Each row is a point. Each copy is the shape, with its points in the same order, stretched, turned, moved and blurred by noise. Some copies are also mirrored. Which?
(in the rows, 128 means zero)

Shape (5 x 2)
[[112 124]
 [131 168]
 [ 93 163]
 [160 104]
 [171 131]]
Copy 1 (5 x 2)
[[107 129]
 [160 148]
 [140 177]
 [106  81]
 [138  90]]
Copy 1 is: only turned
Copy 2 (5 x 2)
[[126 142]
 [168 131]
 [157 157]
 [111  88]
 [128  83]]
Copy 2 is: only turned
Copy 3 (5 x 2)
[[103 132]
 [159 103]
 [116  94]
 [134 182]
 [163 161]]
Copy 3 is: mirrored
Copy 4 (5 x 2)
[[159 135]
 [113 167]
 [156 186]
 [118  83]
 [ 95 106]]
Copy 4 is: mirrored

Shape (9 x 3)
[[134 110 141]
 [103 151 132]
 [168  98 107]
 [133 119 141]
 [145 112  80]
 [163  79 114]
 [ 89 134 119]
 [115 161 152]
 [ 83 156 154]]
Copy 1 (9 x 3)
[[121 133 118]
 [133 120 178]
 [144 113  63]
 [126 136 129]
 [151  83  82]
 [127 114  53]
 [120 100 168]
 [140 144 188]
 [118 133 211]]
Copy 1 is: mirrored
Copy 2 (9 x 3)
[[125 122 139]
 [101 155 112]
 [163 109 134]
 [124 127 137]
 [156 130  98]
 [159  83 127]
 [ 93 153  97]
 [104 161 146]
 [ 74 156 112]]
Copy 2 is: only turned
Copy 3 (9 x 3)
[[154 120 133]
 [105 170 139]
 [161  87  85]
 [143 126 137]
 [144 125  61]
 [187  88  88]
 [127 187 121]
 [ 94 153 166]
 [104 189 172]]
Copy 3 is: mirrored
Copy 4 (9 x 3)
[[122 124 137]
 [125 145  94]
 [151  86 146]
 [127 128 131]
 [148  84 108]
 [135  79 156]
 [109 133  87]
 [133 158 104]
 [111 169  94]]
Copy 4 is: only turned

Shape (8 x 4)
[[120 102 146 159]
 [135 129 157 133]
 [ 99 145 174 114]
 [145 121 138 140]
 [147 142 133 136]
 [ 81 174 110  71]
 [112 176 108  88]
 [122 156 141 151]]
Copy 1 (8 x 4)
[[170 153  95 136]
 [155 126 122 110]
 [153  81 108  94]
 [149 139 123 123]
 [131 133 127 108]
 [ 78  40 130 112]
 [ 79  66 137 107]
 [132 128  96  86]]
Copy 1 is: mirrored
Copy 2 (8 x 4)
[[130 112  71 139]
 [137 122 105 114]
 [107 121 104  73]
 [147 129 100 148]
 [149 142 109 139]
 [ 58 167 166  64]
 [ 94 176 153  89]
 [142 155  86 111]]
Copy 2 is: mirrored
Copy 3 (8 x 4)
[[145 117 142 162]
 [139 134 163 129]
 [131 174 180 136]
 [138 117 146 125]
 [122 119 155 110]
 [ 94 199 136  81]
 [ 93 169 143  75]
 [102 127 168 133]]
Copy 3 is: mirrored

Shape (7 x 4)
[[117 129 152 134]
 [167 101  87 130]
 [ 60 139 146 103]
 [125 116  78 115]
 [146 139 168 130]
 [113 160 123 149]
 [ 85 128 142 143]]
Copy 1 (7 x 4)
[[121 113  99 145]
 [132 138 176  97]
 [ 75 127  59 155]
 [100 155 146 111]
 [156 107  93 132]
 [134 141  95 177]
 [ 94 116  92 164]]
Copy 1 is: mirrored
Copy 2 (7 x 4)
[[117 166 129 117]
 [115 102 173 112]
 [160 180  84  86]
 [155 112 149  99]
 [ 88 163 121 133]
 [151 142 129 150]
 [147 179 127 116]]
Copy 2 is: mirrored
Copy 3 (7 x 4)
[[164 128 106 124]
 [ 95 199 114 165]
 [177  68 152 107]
 [100 150 145 143]
 [169 129  77 145]
 [138 105  82  89]
 [169 121 124  90]]
Copy 3 is: only turned

Shape (9 x 6)
[[101 140 144 148 160 112]
 [124 124 134  76 105  83]
 [116 157  97 143 143 120]
 [127 150 134 153 109 168]
 [121 161 156 178 132 156]
 [197 116 133 137 112 165]
 [129 114 127 103 191 126]
 [201 188 105 125 123 135]
 [144 107  94 135 134 106]]
Copy 1 (9 x 6)
[[112 127 126  95 163 113]
 [ 74 138  80 125  82 130]
 [155 160 128 106 129 116]
 [150 111 166 126 107 118]
 [131 107 184 107 146 116]
 [124 113 146 209  88 120]
 [122 130  72 151 156 132]
 [149 168 163 174  94 160]
 [133 155  99 154 109  90]]
Copy 1 is: mirrored
Copy 2 (9 x 6)
[[138 117 169 156 162 123]
 [130 166 162 106  99  88]
 [101 133 136 172 133 102]
 [142 130  94 153 138 146]
 [171 113 116 169 155 155]
 [153 101  74 118  70 128]
 [115  95 149 125 158  71]
 [163 122  70 170  69  61]
 [ 89 120 146 138  86 112]]
Copy 2 is: only turned
